Each wall is flat, endless, passes through zero and stands at right angles to its row. A trip goes straight from one point to another. List the walls that it crosses, first one first.

Walls:
(1): | 12.8 |  5.8 | 10.4 |
(2): | -5.1 |  0.7 | 13.6 |
(3): | -10.6 |  12.7 |   8.6 |
(4): | -16.8 | -23.8 |   6.1 |
(5): | -10.6 | -42.9 | -16.6 |
(6): | -15.0 |  11.5 |   1.5 |
(7): | -14.1 | -16.3 |  -3.9 |
Trips:
| -29.3 |  11.5 |   6.4 | to | -13.1 |  -2.6 |   1.1 | => 5
| 32.5 |  7.6 | 16.2 | to | -4.4 | 19.3 | 12.9 | => 3, 6
|  10.8 | -10.8 |  16.8 | to | -16.6 |  16.7 | -14.1 | => 5, 3, 6, 4, 1, 2, 7
|  3.4 |  8.0 | 14.6 | to |   6.6 |  15.3 | -22.9 | => 2, 3, 1

Walls:
(1): | -10.5 |  -6.4 |   0.3 |  -8.1 |  10.0 |  -2.3 |   1.5 |  16.8 |   6.5 |
(2): | -10.9 |  -0.8 |  -1.5 |  -3.6 |  -4.1 |  19.8 |  -7.5 |  40.2 |  -5.6 |
(3): |  -9.2 |  11.3 |   8.6 |  17.3 | -22.5 |  16.3 |  24.1 |  -8.1 | -12.6 |
(4): | 24.8 | 23.2 |  9.8 |  0.3 | 12.1 |  9.9 |  7.7 | -0.8 | -4.8 |
(5): | -13.4 |  -4.9 | -30.9 |   6.4 | -18.8 |  -5.7 |   2.1 |  17.4 |  -5.4 |
Trips:
|   5.6 | -17.4 |   8.7 |  -3.7 | -30.7 | -12.8 |   6.1 |  14.9 |   8.8 | to |  -4.1 |   3.9 |  -4.7 |  -0.6 |  11.4 | -22.3 |  -4.9 | -12.3 |  -1.5 | => 3, 2, 1, 5
| -14.5 | -17.3 |  24.0 |  12.7 | -21.0 |   5.6 |   4.1 |  10.6 |  19.1 | to |  -1.6 | -16.4 |   8.4 |  -5.3 |  -3.3 | -10.2 |  -8.6 |  -2.2 |   1.1 | => 5, 3, 2
|   6.0 |  12.1 |   6.6 |  -7.4 |   4.4 |  14.9 |  31.2 |  16.6 | -14.3 | to |   8.9 |  12.2 |  18.8 |  -6.4 | -11.9 |   9.4 | -11.3 |  14.4 |   0.7 | => 1
|  5.1 | 36.3 | 21.5 | -4.1 |  4.3 | 10.5 | 11.0 | -9.2 |  0.1 | to | -15.3 |  10.3 |  28.6 |  27.4 |  -7.4 | -20.8 |   1.2 |   3.9 | -13.4 | => 4
| -29.2 | -14.7 |   1.9 |   2.2 |   3.4 |   0.2 | -20.5 |  17.6 |  36.5 | to | -11.5 |  -2.2 |   0.2 |  31.2 |  -2.7 |  13.8 | -13.3 |  18.6 |  -2.0 | => 3
| -12.6 |  11.5 |  30.1 |   6.6 | -12.6 |   4.1 | -13.0 | -21.2 |   3.5 | to |  -1.8 | -38.4 |  14.5 |  -9.2 | -25.8 |  10.8 |  25.2 |   4.3 |  -1.6 | => 4, 2, 1, 5
|  -3.7 | -31.8 |  16.8 |   7.5 |  10.9 |  -7.9 | -13.3 |   4.1 |  -8.6 | to |  -3.5 |  -8.1 | -19.2 |  16.4 |  -4.1 |  12.0 | -15.0 |  28.3 |  -4.3 | => 5
